Each wall is flat, endless, passes through zero and stands at right angles to its row. A trip goes straight from one point to another. Which walls does it cross, in order?
(in the rows, 128 means zero)

Walls:
(1): [140  58]
(2): [197  47]
(3): [132  99]
Trips:
[120  84] to [235 152] -> 3, 1
[159 184] to [117 184] -> none
[139 122] to [168 143] -> 3, 1
[ 99 113] to [197  99] -> 2
[169 146] to [119 139] -> 2

Walls:
(1): [223 138 160 176 108  69 163 107  89]
(2): [120 178 131 141 188 231  85 126 133]
(3): [117 162  73  65 143 116 153 176 113]
Trips:
[122 108 179  83 100 137  71 169 132] to [127 126 134 130 124  53 143 168 116] -> 2, 3, 1
[196 111 178 148 102  50 117 142  82] to [ 87 141  97 114 103  95 141  87 144] -> 3, 1
[136 149  36 100 150 141 110  95 154] to [141 106 160  87 112 104 138 139 140] -> 2, 1
[112 143  23 130 105  88 142 169 141] to [160 129 111 152  59 188 167  78 128] -> 1, 3, 2
[ 80 154  77 206 128  94 128 198 183] to [148 152 200  94 157 156 154 124  48] -> 2, 1
[111 132 174  77 110 115 136 195 120] to [ 76 123 102 144 154 132  69  55 166] -> 2, 3
[121 109 122 129 113 157 105 137 144] to [131 171 199 146 143 123 133  99 122] -> 1
[ 98 133 147 157 110 130 213 139 163] to [ 82  96 115  35 133  84 203 112 131] -> 3, 1

Walls:
(1): [ 61 180 108 133 181 117 113 145 191 161 136 128 131  77 117 139 107   7
 133 163]
(2): [128 100 125 178 151 113 147 122 118 195 121 121  99 131 122 164 107 175
 147 116]
(3): [137 138 153 156  92 129 171  86 114 129  99  73  98 114 103 136 143 114
  94 179]
Trips:
[144  82 131 110 170 141 146  92 169 128 100 128 167 116  98 156  74  71
  92 121] to [118 170 102 190 164  85 103 112  37 101 139 129  69 143 134 120 108 160
 103 135] -> 2, 1
[ 70 171 173  33  71 145 145 109 113 116 122  96 117  96 153 132 154 135
  56 167] to [116  65  89 162  39 161 142 165 100 116 145  69 110 126 100 158 162 139
  43 117] -> 1, 2
[133  72  87 196 118 139 131 113  83 162  92 150 127 204 130 135 158 113
 149 128] to [148  36 150 170  87 174  94 113 150  73 145  99 164  95 157 157 103  50
  83 130] -> 2, 1
[152 160 145 144 112 182  50 200 147 147 114  71  58  79 153 137  98 181
 148 122] to [116 140 108 161 173 141 117  86  61 137 114 119 143 115 134 112  98 145
 158 147] -> 3
[143 107 114 123 210 115 142 214 112 126  83 118 138 148 138 121 154 101
  80 119] to [165 167 177  64 141 107 106 123 118  80 106  78 123  95  94 106  88 123
 124  59] -> 1

Walls:
(1): [122 105 144  99 144 155 176 159  66 129 121 146 225 136 141  77 132 138
 124 118 157  65 117 157 109 160 147 166 115 162 101 127 168 127 149 121
  56 122 156  58 159 174 120  88 140 109 150 145]
(2): [158 105 125 113 151 107 121 117 114  60 115 103 179 148 159  91  74 129
 177 108 166 134 115 143 129 128 131  93  97 154 131 142 156 111 105  82
  95 134 137 108 208 137 192 102 166 115 137 135]
(3): [ 86  98 118 130 132 151 154  92 130 118  89 116 164 125 146  82 127 170
  77 131 103 121 108 103 179 150 100 134 156  72  71 101 156  94 131 134
 159 139 104  97 159 179 164 195 123  96 137  73]
(4): [108 142 118  74 132 174 193 159  69 147 136  98 126 108 112  94 155 157
 137  93 131  88 111 107 165 127 183 185 137  91 101  92 106 115  90 163
 185 170 183 209 132 112 100 137 161 147 114 131]
Trips:
[ 76  76 122  80  90 100 105 149 168 169 154 105 140  57 186 106 108 193
  48 103 158  98 154 188 140 113 134 139 153 166  83 103 150 122 127 119
 136  91 152 122 137 112  68 158 216 113 171 132] to [149  93 130 106 151 172 143 126 128 165 127  77 173  98 130 165 148 158
 132 148 120 121 122 111 116 151 136 131 141 158 191 122 121 121  71 154
 121 108 119 101 122  94 115 151 186 138 115 145] -> 3
[150  95 153 117 147 124 170  92  96  62 196 103 125 168 130 129 189 177
 148 146 121 176 109 126  93 139 115 132 129 171 141  88 159 125 132 116
 146 116  41 107  56 128 117 108 116 104 101 137] to [ 74 129 134 150  94 160  95 128  98 179 159 155 147 133 164  96 148 155
 127  92 159 145 102 133 126 156 115 113 119  92 119 109  76 118 131 190
 114 124 142  96 184 112 157 127 197  89 141 202] -> 2, 3, 4
[176 103 102 136 126 135 140 112 167 133 115 155 123 165 179  68 176 121
 113 187 103 187 133 146  97 161  88 123  63 131 118 158 164 131 122 104
 137 175  78 137 116 139 126 133 139 107 129 124] to [124 134 146  67 165 155  75 175 133 101 132  79 199 141 162 100 155 134
 148 192 137 113  90 186  93 124 131 188 147 158 167 112  87 146 227 120
 142 134 109 163  85 159 158 116 116 106  80  72] -> 1, 3, 4
[160  52 162 165 127 128 123 187  89 110 142 113  41 147 150 147 134 117
  77 181 129 123 142  62 133 102  73 191  86  81  86 138 109 146 179  89
 128 129 146 159 143 124 187 187 127  89 143 158] to [201 141 109 103 168 107  91 145 158 144 127 135 108 139 136 104 154  97
  69 151 137 162  99  72 174 128  55 184 161  82  85 232  60 128 163 125
 166  85 103 162 121 104 126  58 119 136 115  77] -> none
[129 113  86 124 156 186 107 174 130  49 136 179 170  92 127  98 164 116
 132 159 138 148 168 132 152 116 104 133 146 139 116 166 139 101 121 154
 145 104 116 169 150 141  91  87 168 173 207 132] to [133 155 150 147 165 249 147 160 110  96 113 180 158 135  94  48 147 170
  97  75 112 103 131 132 147 154 129 131 161  90 132  91 112 121  79 140
 120 118 113 155 143 166 152  92 184 118 122 135] -> 3
[ 74  51 140 145 130 111 133 127  87 157 154 134 162 173 162  99  59 158
 128 123 177 127 130  75 141  80 115 121 134 124 132 111 166 165 161  91
  92 106 142  99 122 166 126 157  92 136 167 228] to [115 117 177 110 146 145 132 106 142 114 112 123 134  45 175  43 104  95
  95 192 171 124 113 104 129 168 105 132 120 135 149 172 132 156 136 126
  81 127 158 151 201 181  76  88 148 129 128 129] -> none
[137 146 123 127 102 116 127 110 133 113 175  74 133 158 121 166 144 168
 171 129 170  84  99  82 124 130  88  47 114 135 108 169 109 100 153 115
 122 151 131 151 185 154 144  97 147 120 117 136] to [123 107 117 153 143 146  94 128 162  87 125 103 160 104 138 181 115  97
 122 132 124 119 135 150 129 124 108 123 117  96 117 147  43 129 167 142
 142 139 164 140 124 125 135  72 115 145 121 114] -> 2

Walls:
(1): [ 86  78 130  98  86 122 164 140 191 192 158  79 117  74 160 152 197 143
 202 108 109 107 144  78 123 125 130 140 162  85 139 110 156 178 109 171
 141  98 138 119  58  97 119 134 168 116 183 154]
(2): [145 162  80 132 154 115 146 126 100  58  87 116 136 136 103 243 106 128
 112 129 161 117 142 155 181 131 201 158  20 199 135 191 113  72 127 140
 183  85 166 132 186 157 101 142 114  88 199 120]
(3): [183 126  61  90  91 120 183 157 188 107 144  81 114 101 158 137 105 158
 117 152 193 149 140 125 151 112 180 167  99 134 127  49  90  66  95  94
  69 120  84 156 151 163 116 126 103 162  65 130]
(4): [ 85 151 176 167 195 139 100 104 179 172 116 117 206 155 109  47  88 149
 126  95 172 137 118 107 116  53 218 168  56 140 126 131 133 182 151 111
 106 149  43 104 135 204 152  43 109 109  74 136]
(5): [107 158 186 104 129  80 132  95 140 100 134 120  55 100 130 107 120 120
 114 132 117 173 140  71 117 133 183 167 148 200 126 132 114 130 119  95
 106 205  94 147 108 184 133 208 227 110 142 111]
(6): [ 99 100 156 139  86  96 138 135 155 235 129 106 142 117 176  82 159 114
  81 148 136  93 124 149 146 102 158 178  69 150 128 101 118 172 119 153
 138 115 122  86 122 112 154 106  92 201  57 149]
Trips:
[134  76 176  89 158 147 124  62 143 109 202 162 122 105 122 149 136 104
  99 117  98 162 145  86 114 108 132  64  57  93 142  90 155  99  45  92
 185 158  88  91 117  89 155 188 231 132 144  97] to [123 128  70  80 104 111 113 108 216 175 114 142 100 138 131  79 121  99
 128  83 119 209 150 144 112 109 107 172  96 128 162  65 110  93  66 129
 108  94 115 154 129  66 180 111  49 173 107 131] -> 3, 6, 4, 5
[191 138 167 107  60  72  84 128  77  76 133 122 189 182  66  95 102  90
 118 220 123 170 150 157  62  79 150 108 146 193 165 101 149 120 193 118
 127 145  68 154 131 124 197  91 139 106  41 125] to [ 94 150 153 121  74 186 204 176 175  81  90 163  70 126 129 127 159 138
 184 107 146 133 168  89 150 144  49 145  80 125 206 180 164 162 153  71
  91 154 116 116 139 146 139  89 162 134 192 147] -> 6, 3, 1, 4, 2
[131 125  93 111 152 104  92 202  83  83 100 113 141 127 117 122 119 170
 102 172 168 189  42 197 169 142 156 137 135 133 140  46 137  33 202  99
  35 159 105 110 206 177 150 157 154 144 140 108] to [ 84 108  62  92  77  98 153 173 150  69  65 128 143 136 114  40 132 140
 133 130  79 162 145 131 152 137 161 149 124 127 122 137 146  80 140 149
 160 102 135 139 189 133 149 168  48 189 181 165] -> 4, 5, 6
[128 125 134 110 175  64 150 100 141 137 142  93 112 116 128 125  88  93
 114 133 117  60  87 108 154   7  95 175  98 199 154 141 102  95 105 159
  77 110  99  89 129 155 123  74 154 102 181 183] to [135 118 172 146 114 134 208 190 207 190 164 101 105 114 134 124 114 150
 157 159  68 140 137 116  39 123 144 104 121 142 182 175 117 100  70 101
  76 149 167 161 154 198 124 162 139 120 165  98] -> 2, 6, 4
[ 99 127 122 186 116 166  50 103 102 180 116 172 121 138 145 101 126 131
 162 115  96 149 160 186  44 129 160 198 128 105 102  79 154 142 125 102
 160 120 107  78 231 126 170 149  93  33 143 193] to [ 98  91 171 133  52  78 115  78 223 130 160  70 170 158  44  32 163 183
 134  74  90 109 210 116 156 160 181 136 166 131 132 137 171 102 117 152
  87 183 150 146 209  86 111 100 149 136 153 169] -> 1, 5

Walls:
(1): [114 126  96  76  98 217 107 137  89 198 107 123  97 114 107 172 249 107
 152  73 139 102  79 161 146  96 170  76 207 148 124  55  80 118 162 101
 113 210 157 124 140 138  87 163 102 195 141 138]
(2): [144 183 117 111 116 114  66 126 133  93 104 122 125 159 198  72 190 127
 158 103 151 152 164  43  98 111 139  63 177 105 101 135  82 149 147 152
 125 121 142 180 126 140 161 124 151 142 168  64]
(3): [152 158  91 150  49 106 136 121 135  67 103 126 105 195 153 125 183 118
  83 208 133 179  96 102  78 156  95 163 126 123 151  78 131  93  98 108
 154 118 169  84  87 167 147 194 109 128 163  87]
(4): [121 113 150  89 124 137 131  72 170  92 130  95 124 134 135 116 142  82
 111  56 148 122  82 101 155 113 127 103 104 168 111 161 125 140  89 219
 100 147 142 173 123  90 114 134  76 120 174 167]
(5): [182  83 205 101 111 109 186 100 114 124 190 181 115 137 133 172 129 128
  18 196 178  59 144 127 114 140  83 136 118  98 136 128 144  73 102 142
 152 179 210 113  95 101  69 148 129 147 142 145]
Trips:
[114 172  86 119 112 111  86 111 133 192 157 164 159 175 142 164 188 157
 110 107 150  96 169  88 158 214  87 189  88 102 123  68  93 140  77 193
 100 156 112 144 138  86  39 149 152  69 122 209] to [153 115 135  47 133  93 224 162 102 122 146  90 151 143 124  59 207 166
 123 248 143  91 117  63 100  64  63 184 126 137  65 116 140  65 127 122
 205 197 124 191 127 115 187 125 111 155  98 117] -> 2, 1, 4
[114  65 131  79 105 123 117 193  93 109  93 151 149  85 123 102 125 147
 194 171 114 165 185 165 106 144  83 160 125 150 182 160 138 164 158 143
  90 142 104 128 173 155 153  82 117 156 115  93] to [110 177 141 155 171 160  57 133 129 220  99  38 100 151 199 138 111 165
 159  75  72 154 165 110 113  91 136 101 154 129 111 116  69 133  80 141
 173 150 123  67 183 113 135 136  94 156 137 121] -> 2, 1
[ 59 201 163  71 175 144 105 135 158  93 104 152 120 126 132 127 108 151
 150 101 123 149  50 169 218 144  99  63  87 182  90 126 119 172 156 141
 191  73 171 123 179 156 170 115 122 101 115 126] to [ 85  88 137 128 131 142  76 131  89 134 132 139 122  27 139 126  70 109
 143 104 101 164  80  74 133 118 135 108 125 138 161 154 136 145 159 109
 232  43 152 188 147 198 122 136 183 133  93 110] -> 4
[102 187 124 189 146 162 128 115 128 113 199  97 106 168 142 121 152 114
 100 154 138 133 142 156 168  75 161 189 160 114  88  91 133  70 146 128
  29 129 139  99 163 162 145  24 137 181 186 134] to [119 145 121 178  96 113 141 212  91 130 182 110 101 138 120 112 140 139
 204  58  63 133 174 116 121 125 170 129  80 135 117 152 137 107 114 137
 118  99 132 206 125 130 129 102 107 136 142 125] -> 3, 1, 4
[123 110 126 161  79 142 160 124 132 104  95 147 124  33 119 102 117 186
  82 137  51 159 121  77  75  85 129 126 143 180 140 128 121 100 100 102
 112  91 135 143 131 117 136 131 166 123 180 141] to [ 48 126 167 120 157 163 102 132 141 145 140 103  99 120  96  36 126  89
  82 154 146 124  86 176 118  89  53 162 109 186 126 106  82 134  34  97
 124  93 180 119 116 144 116 122  25 185 121 212] -> 2, 4, 5, 1

Walls:
(1): [214 129 104  96 143  96  71 115 111 157 127 105 130 119  71 113 128 126
 118 192  92 202  75 162  79 168  94 112  98 196 115 131 148 185  97 132
 152 111 125 171 165 101  98  88 132 206 135 106]
(2): [155  62 104  75 141 185 157 128  62 137  95  97  62 116 224 158 137 187
 167 152 164 129  48 185 107  91 157 137  82  86  78 118 122 109 139  65
 102 213 160 150 104 133 136 151 189 170 140  68]
(3): [192  83 206 190 192 105  98 128 132 145 199 134 132 147 151  46 121  80
  62 134 165  82  32 107 152 120 176 113 192  63 163 135  96 125  64 175
 134 103 202 139 156  91  73  98 143  97 215  99]
(4): [ 97 127  99  99 182  60 149 212 101 157 151 143 106 133 142 156 169  72
 116 168  43 176  86 146 180 128 133 219 124 199 189  92 126 134 133 187
 134  71 134 107 114 114  94 145 130 159 112 145]
(5): [137 118  79  67 196 168 192 150 122 128  90 174  80 105 127 184 163 135
 153 138 101 109  64  78 166 108 189  37  84  87 209  85 118 129 127 140
 131  99  18 178 120 169  88 171 141 120 183 137]
(6): [101  68 134  43 132 143 114  95 112 195 109  89 137 182 107 113  83 112
 154 147 173 181  46 173  68  80 134 151  99 109 138 102 153  77 139 124
 135 168  61  79  89  47 200 246 106 177  96 103]
Trips:
[154 119  93 173  83 119 125 137  48  96 134  92 106 149 150  69 133 130
  92  64 138 100 125 111 126 128 178 106 100  84  53 115  94 148 100 156
 159  90 122  86 117 183 173 164  80 126 153 127] to [ 93 105 100  96  68 163  92 181 157 170 142 112 164 112 121 127 199 101
 189 131 163  99 171 126  80 130 121 171 130 201  73 100 113  35 192  89
 122 144 101 111  65 100 135 162 169 174 126 145] -> 6, 3, 4
[105 150 157  73 190 172 145  24 140 163 185  83 173 119 141  76 162  54
 124 126 132  98 157 167 115 158 124 137  78 107 107 109 143 122 175  86
 162 155 155 120 151 143 127 183 140 203 140 153] to [ 63 148 136 107 192 156 155 118 153 121 145  90 133 207 125 136 200 183
 154 119 152 162  98 153 100 163  94 122  95 187 130  75 149  98 160 172
 112 173 154  75  96  94 123 144 171  28 113  81] -> 1, 4
[100  98 166 156 152 141 118  78 148 106 147 133 194  99  85 130 150 134
 124 132 226 173 138 136 182 173  80 101 161 150 187 108  86 173 128 118
 134  84 135  69 111  97 167 179 140 106  84  95] to [194 148 139 184 139 124 159 109 132 101  72 156 150 121 140 133 141 120
  82 149 116  85 103  95 158 138 103 144 122 156 135 147 122 174 118 156
 159 114 163 131 153 168 137 129  84 135 147 227] -> 6, 4, 1, 5
[190  92 153  43 192 160 103  70 210  82 165 189 102 156  70 117 184 161
 138 121 111 152 120 136  96 176 112 145 140 142 163 125 134 189 189  77
 169 140 138 145 106 100 122  84 125 130  91 101] to [145 109 153 116 181  93 104 137 161 136  80 105 227 142 112 106  95 195
 154 102  89 110 157 138 120 132 217 156  60 108 161 116 130 126 133 112
  76 183 131 180 122 146 144 179 111 122  84 141] -> 2, 1
[124 120  93 160 195 110 157 125  89  86 105 146 123 170  15 106 103  72
 145 184 194 147  69 102 155 131  98 138  92 179  60 201 134 189 132 153
 102 132 186 105 161 138 140 174 139 108 143 118] to [202 126 180 131 122 114 144 121 152 175 177 118 135 102 113 160 109  52
 122 130 170 186 139 185 176 130  92 151 114 161 154 139  76 156  78 132
 161 182 131  98 104   7 101  93  88 152 141  69] -> none

Walls:
(1): [124  90 190 105  52 187  97 165 144 103  97  98 133 101 116 167  66 154
 144 112 165  79 169 124 164 172 117 166 113 107 160 134 100  82  97 189
  87 164  36 162 139  94 119 120 129 132 100 135]
(2): [119 109  44 117  89 114 152 107  74 191  92 161 164  86  93 173  90 125
 113 155 143  93 181 114 152 103 126 156  74 124 224 151  39 100 156 106
 171 120 148 190 162 153  98 113 173 134 244  56]
(3): [148 199 117 129 122  95  98 205  73 126  77 101 117 123 161 131  55  76
  79  87 111 169 146  89 249 111 131 212 189 175 150 160 216 140 142 177
  86 105 157 182 154 130 132 212 207 154 128 228]
(4): [159 132  95 106 140  97 125 163 139  99 107 112 110 124  31 116  85  88
 107 146 144 138 131  57  90 117 166 132 120  93 120 159 113 162  75 161
 100 136 191 170 124  84 138 103 215 115  76  95]
(5): [161 196 127 125 127 170  97  60 161 161 139 145 104 145 122  99 183 126
 143 181 185 156  60 196  68 179 125  63  96 102 125 133 146  76 100 153
 130 146  83 135 141 140 127  53  60 110 107 103]
(6): [118  75 114  90 120 140  88  66 128  98 126 142 149 153 157 179 127  74
 149 119  36 146 144 176  97 103 214 128 119 140 112 134 115  98 151  90
  93 173  99 178 147 174  99 185 126 122 170  75]
(7): [ 89 113  89 109  87 179 122 151  86  84  79  91 138  99 160 164 117 139
 142 109 208 157 116 165 110 149 167 139 118 123 182  96 154  91  93 124
 103 137 133 118 110 203 147 130 109 122 141 212]
Trips:
[ 37 153 147 124 113  68  65 171 126 168 147 132 173 224 188 145 126 162
 131 141 103 122 103 117 162 154  95 146 208 107 134 144 135  75 134 140
  74 101 153 167 141 134 136 135 161 156 154  67] to [ 60 188 102 121 171 122  89  43  98 169 124  61  80  39 104  88 110 183
 114 119 125 102  91 151 144 157 164 115  88 124 155 136 165 115 126 190
 114 139 109 134  79 110 132 105 130 126 102 108] -> 5, 6, 7, 4, 2, 3
[128 167 120 162 161 152 121 150 123  65 155 118  96 103 142 120 141 105
 111 153 162  58 126  84  95  61 113 146  64 157 102  89 149 100 171 135
 186 107 141 110 199 110  72 193 119 154 135 144] to [106 103  73 106 127 163 117 161  78 185  96  78 187  99 124 194 158 121
 148 205  99 139  76 141 134 138 154 148  64 128 126 161 160 154 183 169
 173 231  98 145 191  67 162 106 131 161 107 127] -> 6, 1, 5, 7, 4
[118 204 140 139 132 102 127 126 118 139 166 142 156 100 113 118 154  87
 188 210 144 118 117 128 121 145 149 178  70 127 190  86 157 168 135 100
 131  91 163 172 145 135 101 111 107 219 121 170] to [148 148 170  94 160 162 146 135  69 107 106 112  51 149 111 128 116 119
  86 167 167 200 126 105 117 169  89  95 227 122 186 172 171 106  88 105
  94  99 115 160 196 168 148 114 163 139 127 100] -> 4, 2, 1
